Rows are points. The points of each table are mixes of a few directions, plus a little noise. Count the directions of each table, and those that both share. Where both have some left over, give the other angles between the two spaces (their principal angles), to ten degrees, smallest first.
(in the rows, 128 means zero)

First (7 x 2):
[[ 82  77]
 [114 112]
 [146 148]
 [132 133]
 [159 163]
 [ 95  91]
 [166 170]]
Second (6 x 2):
[[131 127]
 [ 80 139]
 [144 125]
 [180 117]
 [171 118]
 [ 63 142]]
Directions: first 1, second 1, shared 0; angles 60

First (7 x 4):
[[138 132 123 162]
 [135 153 128 173]
 [136 127 122 168]
 [ 96 146 140 174]
 [ 79  76 137  75]
 [155 158 131  48]
 [157 104 115  98]]
Second (8 x 4):
[[158 136 152 165]
 [161 168 149 154]
 [ 88  69 105 103]
 [143 143 138 141]
 [157 151 148 156]
 [139 131 137 141]
 [ 96  72 112 113]
 [ 83 154  84  52]]
Directions: first 3, second 2, shared 1; angles 40

First (7 x 8):
[[130 145 143 162 117 156 142 157]
 [126 116 117 103 136 108 118 106]
 [125 104 107  79 144  89 109  87]
 [133 168 164 210 100 192 161 196]
 [131 153 151 182 110 170 151 173]
 [125 105 107  81 144  90 109  88]
 [125 106 108  81 143  91 109  89]]
Second (9 x 8):
[[172 106 147 153 153  76 162  82]
 [134 149 121 163 131 174 133 199]
 [124 148 120 149 125 171 125 189]
 [151 104 143 126 142  73 147  65]
 [149 117 137 140 140 102 145 105]
 [119 149 118 143 122 174 121 189]
 [150 109 141 130 141  83 146  78]
 [ 83 124 119  67 104 123  93  89]
 [ 70 147 107  81  95 175  83 156]]
Directions: first 1, second 2, shared 0; angles 30

First (8 x 9):
[[121 112 159  91 127 112  68 151 139]
 [146 135 147 162 137  94 121 131 126]
 [111 144 227 134 149 150 115  81 170]
 [128 100 103 180  96 137 166 127 126]
 [130 128  29 115 136 116 199 136  88]
 [137 163 126  90 133 158  88 135 123]
 [111  74 101 165 109 107 189 126 128]
 [141 168 134  88 137 151  77 137 123]]
Second (9 x 9):
[[148 150 143 104 136 110  59 157 122]
 [107  92 162 181 119 124 181  95 153]
 [ 88  77 179  85 111 140  89 132 163]
 [132 125  75 166 107 152 184 120 113]
 [155 178  61 104 144 136 134 142  90]
 [125 112 178 147 126 109 105 126 148]
 [104  95 115 136 106 155 167 114 138]
 [100 132 136  68 162 130 150 107 134]
 [192 193 102 161 141  97  83 160  91]]
Directions: first 5, second 4, shared 4

First (8 x 12):
[[120  94 119 133 121 168 114 105 108  82  68 101]
 [159 180 197 116 128 130 177 144 137 161 181 112]
 [ 82  39  96 199 105 178 130  96 181  84  66 138]
 [141 158 128 102 138 100 119 142 110 147 153 133]
 [117 128 124 153 126 105 143 139 171 159 166 161]
 [144 140 123  86 136 137  99 122  67 100  92  95]
 [120 139 114 142 132  85 133 147 164 170 179 170]
 [142 147 123  94 137 120 107 130  87 120 119 113]]
Second (11 x 12):
[[125 122 128 133 126 133 130 125 132 124 124 127]
 [163 206 127  58 155  58 104 163  76 175 189 138]
 [ 75   7 129 235  86 236 164  75 206  57  35 113]
 [107  80 128 171 111 171 142 107 160  99  91 122]
 [139 153 128 105 137 105 120 139 111 143 148 131]
 [140 156 128 103 138 103 119 140 110 145 150 132]
 [144 165 127  95 141  95 117 144 104 150 157 132]
 [136 146 128 112 134 112 123 136 116 138 142 130]
 [129 129 128 127 129 127 128 129 127 129 129 128]
 [116 100 128 153 118 153 136 116 146 111 106 125]
 [134 142 128 115 133 115 124 134 119 136 139 130]]
Directions: first 3, second 1, shared 1

First (9 x 18):
[[ 75  56 212 141  83 177 123 112 126  99 113 180 201 166 122 180 131 124]
 [116 135 146 138 114 152 114 150 153 112 127 148 151 176 140 136 140 118]
 [ 90 103 143 104 167 132 142  87 135 125 115 128 125  98 109 129 110 144]
 [140 141  52 119 149 134 131 139 124 126 135  90 106 131 161 100  29 134]
 [125  86 143 125  96 156 118  94  80 118 126 120 140 111 140 136  85 130]
 [123 137 140 112 148 127 122 100 124 130 124 118 107 103 119 115 148 132]
 [160 141 121 135  99 130 112 129  98 132 137 114 116 122 142 119 135 121]
 [122 165 160 132 147 107 127 148 174 134 126 153 125 144 103 130 223 122]
 [199 187  34 146 149  38 164 194 139 176 150 101  81 101 117 106 150 129]]
Second (11 x 18):
[[ 84  80 185 122 127 145 135  97 130 116 113 157 160 123 106 157 139 134]
 [ 86  57 192 120 126 128 150  78 108 127 111 156 158  87  89 165 143 141]
 [207 201  98 137 100 105  95 143  93 149 150  90  73 109 147  89 190 112]
 [120  81 163 123 121 108 149  87  92 141 121 136 134  70  95 150 148 139]
 [167 185 121 135 109 134  93 145 124 129 140 113 102 147 150 102 173 112]
 [ 81 114 171 125 131 170 115 126 163 101 116 158 163 176 132 143 129 124]
 [184 189 132 136  97 124  88 133 102 138 143 107  90 123 143  99 203 111]
 [106 103  48 124 173 109 176 160 160 131 126 120 139 138 134 132   7 145]
 [141 128  64 128 149 101 155 150 131 141 133 109 116 117 133 120  67 137]
 [133 130 101 128 137 118 138 138 131 132 130 120 123 126 132 124 103 131]
 [ 99 142 131 129 138 165 113 151 174 103 124 143 150 192 149 127 107 121]]
Directions: first 5, second 3, shared 3

First (11 x 20):
[[ 99 160  74 123 141 104 113  96 188 174  77  93  97 159  87  86 113 153
  142 109]
 [117 139 111 121 140 117 134 126 136 143 109 120 108 136 107 113 124 129
  131 110]
 [137 121 152 109 158 128 170 166  85 109 134 139 102 111 120 145 133  90
  133  85]
 [149 109 154 148  96 151 104 118 129 102 162 138 177 116 176 150 136 136
  124 177]
 [139 130 136 126 139 131 134 128 143 118 124 114 125 124 136 134 129 118
  149 116]
 [126 127 125 131 122 128 123 124 126 130 130 131 133 130 129 126 127 133
  121 136]
 [ 81 126  86 137  88 112 101 118  86 176 135 176 135 153  90  93 120 174
   48 173]
 [202 122 181 159 117 173  86  81 249  58 142  52 200 103 240 177 139 120
  233 166]
 [ 78 142  81 107 141  95 148 145  78 181 103 159  76 151  51  88 118 140
   74  98]
 [127 118 135 134 112 134 122 131 107 124 146 147 145 124 137 134 131 134
  108 150]
 [151 114 171 110 158 137 175 173  79  92 145 139 110 101 137 160 138  79
  142  86]]
Second (9 x 20):
[[113 165 123 115 143 124  96  99 107 145 121  87 147 155 128 128 140 142
  108  86]
 [111 153 111 134 135 118 108  96 108 163 115 119 139 162 112 105 130 148
   75 114]
 [146 167 138 117 137  91 112 100 168 136 165  63 146  94 118 114 130 143
  181  78]
 [110 156 122 129 156  77 139 100 154 159 139 109 111 115  86  87 117 142
  119  98]
 [116  77 149 102 133 164 165 198 119  62 115 168  90 105 156 185 130  80
  179 153]
 [117  60 104 127  62 175 129 191 130  93 114 204 111 122 149 160 119 125
  157 227]
 [106 151 108 131 131 136  98  99  89 159 103 122 145 179 124 118 136 147
   62 117]
 [125  76 137 131 124 155 169 179 121  93 112 190  94 118 140 152 121  96
  133 176]
 [208 149 160 165 129 112 135  90 156 141 169  90 169 101 140 101 129 130
  138 104]]
Directions: first 3, second 5, shared 1; angles 30, 50

First (11 x 32):
[[ 42 166 137 167  99 160  43 125  93 160 179 167 115 154 121 120 165 131
  178 186 140 113  90 137  89 126  91 125 106  90 189 102]
 [105 145 125 143  90 163 154 147  97 120 168 154 116 119 153 117 139  97
  112 107 149 163 112  87 121 140 145 106 173 145 133 112]
 [171 138 114 103 167 102 115 110 130 136 152 116 149  95 116  91  81 131
   94  96 151 131 156 120 124 135 165 117 127 194 100 115]
 [134  59 118 147  83  89 167 117 152  53  44 108 119 129 147 166 104 101
  129 162 106 119 149 144 224 132 146 124 121 169  98 174]
 [112 106 107 158  87 152 195 119 161  85  99 112 109 129 143 200 122 138
   90 132 127 140  65  97 159 116 144 128 140 112 133 134]
 [ 81 171 129 145 137 155  65 116 118 171 177 145 126 142 109 127 147 158
  147 155 142 114  85 131  74 119 103 133 104  88 174  97]
 [173 117 139  96 158 107 150 125 149 144 131  81 138 113 114 123 112 140
  100  84 109 148 158 116 125 112 135 134 140 135 119 139]
 [119 112 145 129 107 105 107 115 128 134 159  82 126 115 118 118 110 117
  114 120 111 161 156 103 146 110 134 113 142 166 153 140]
 [182 136 103 103 191 128 159 130 153 123  72 156 144 131 125 138 122 159
  126 120 143  79 115 169 113 143 133 154  97 100  75 121]
 [ 92 136 175 124 108 141  98 162  94 169 156 131 117 156 129 103 188 109
  183 134  94 148 158 134 100 118  74 133 146  70 171 138]
 [196 121 114  92 183 106 155 141 134 114  70 156 148 124 133 105 117 127
  136 113 136  91 164 172 135 154 139 143 112 137  61 136]]
Second (9 x 32):
[[149 104 119 141 125 124 147 129 137 123 134 131 135 102 134 146 137 124
   90  91 146 142 107 102 147 127 164 112 155 148 113 130]
 [188  72 124 131 144 119 193 156 152 114  77 152 137 111 144 168 177 128
   99  71 136 127 110 127 160 131 159 127 161 103  83 152]
 [154 121 137 125 159 119  94 139 121 164 151 155 144 111 120 112 163 134
  127  95 144 126 130 133 110 131 138 120 139 122 125 122]
 [134 142 123 139 156 127 101 124 122 167 159 122 165 101 113 103 155 110
  104  85 153 126 103  93 114 116 148 108 147 150  98 117]
 [163 103 128 124 120 135  70 111 114 138 162 143 140  88 163 114 137 121
  134 115 100 163 157 128 105 155 140  98 149 150 146 118]
 [151 124 136 124 164 121 127 147 128 155 120 147 147 127 117 119 169 129
  132  99 141 110 122 137 119 124 128 133 132 103 103 132]
 [ 42 178 129 114  74 147 167 111 129  68  78  79  78 206 126 136  41 133
  186 249  81 107 155 164 137 123  54 173  61 106 168 137]
 [128 142 120 130 137 139 138 123 129 136 113 105 156 122 130 117 139 100
  123 114 122 121 112 106 128 119 125 122 135 132  89 130]
 [ 45 163 136 125  73 122 115 111 120  87 159 120  52 182 106 137  33 174
  157 231 131 130 156 162 130 128  96 157  71 138 228 116]]
Directions: first 6, second 5, shared 2; angles 50, 60, 90

First (8 x 32):
[[103 186 161  95  85 122 162 172 131 182  81  91 154 130 122 122 104 116
  141 117 100 196 108 139 150  73  72 182 112 148 122 151]
 [ 98 180 190 100 148 121 127 188 105 125 129 146  75  88 205  91 104  95
  107 114 103 178  67 138 112  44 169 162 194 146  88 174]
 [ 98 148 107 111  89 110 152 174 132 156 100  76 159 159  80 142 132 151
  151 133 119 158 124 127 135 138  67 140 109 146 137 125]
 [ 84 123 125  90 146 105 109 151 100 103 147 151 102 129 151 105 136 132
  122 125 146 119 125 109 130 131 170 126 139 152 125 149]
 [189  75 103 167 128 170 122  83 168 109 142 142 117 121  91 145 173 127
  129 148 182  62 160 144 118 200 158  88 150 103 135  91]
 [196 103  53 198 159 128 123  37 127  94 175 123 169 150  85 163 145 160
  140 130 130  57 166 114 141 196 146  91 116  85 148  35]
 [116 142 160  93 114 133 132 115 134 160 102 144 145 120 144 115 109 113
  124 118 127 149 142 123 159  96 114 162  85 141 133 159]
 [146  69 120 172 155 131  99 108 128  99 151 151 104 125 145 144 130 133
  113 146 112 101 133 130  84 150 125  72 111 100 136 138]]
Second (10 x 32):
[[200 122 125 112 110 100 178 195 152  71 118 135 146 102 185 137 142 127
  120 102 131 126 127  86 176  98 144 124 152  91 127  90]
 [ 45 126 143  64 102 137 108 134 120 175 100 128 123 150  83 107 140 127
  134 139 177 140 147 141 139 154 121 158  98 190 138 183]
 [215 131 114 199 162 120 146 118 133  81 161 130 132 106 172 150 113 131
  116 121  75 116 110 118 118 101 131  98 157  64 120  70]
 [202 133 111 226 176 131 125  82 120  97 175 126 127 114 154 152 105 133
  118 128  66 119 104 135  95 107 125  88 153  65 116  75]
 [ 60 126 142  56  96 130 121 152 129 161  94 130 129 144  99 109 144 126
  136 134 177 137 147 129 148 147 130 158 104 182 137 175]
 [ 91 127 140  58  92 118 139 168 139 141  96 131 130 132 121 114 146 125
  134 123 172 134 147 115 160 133 132 155 114 164 137 158]
 [169 123 130  83  95  99 174 202 153  85 106 135 142 110 171 127 147 127
  124 107 149 130 137  87 182 107 144 137 143 107 133 108]
 [161 132 120 202 166 139 112  78 117 122 162 123 124 127 131 143 105 131
  123 135  78 120 110 147  90 124 122 101 139  94 119  99]
 [ 80 136 124 211 186 170  55  11  85 184 168 118 106 154  68 135  94 131
  129 160  83 124 115 191  40 158 104 109 111 144 117 148]
 [ 62 129 141  64  98 134 117 143 127 162  99 128 125 143  96 107 142 125
  139 134 172 136 144 133 141 149 128 156 102 179 136 172]]
Directions: first 6, second 2, shared 1; angles 70
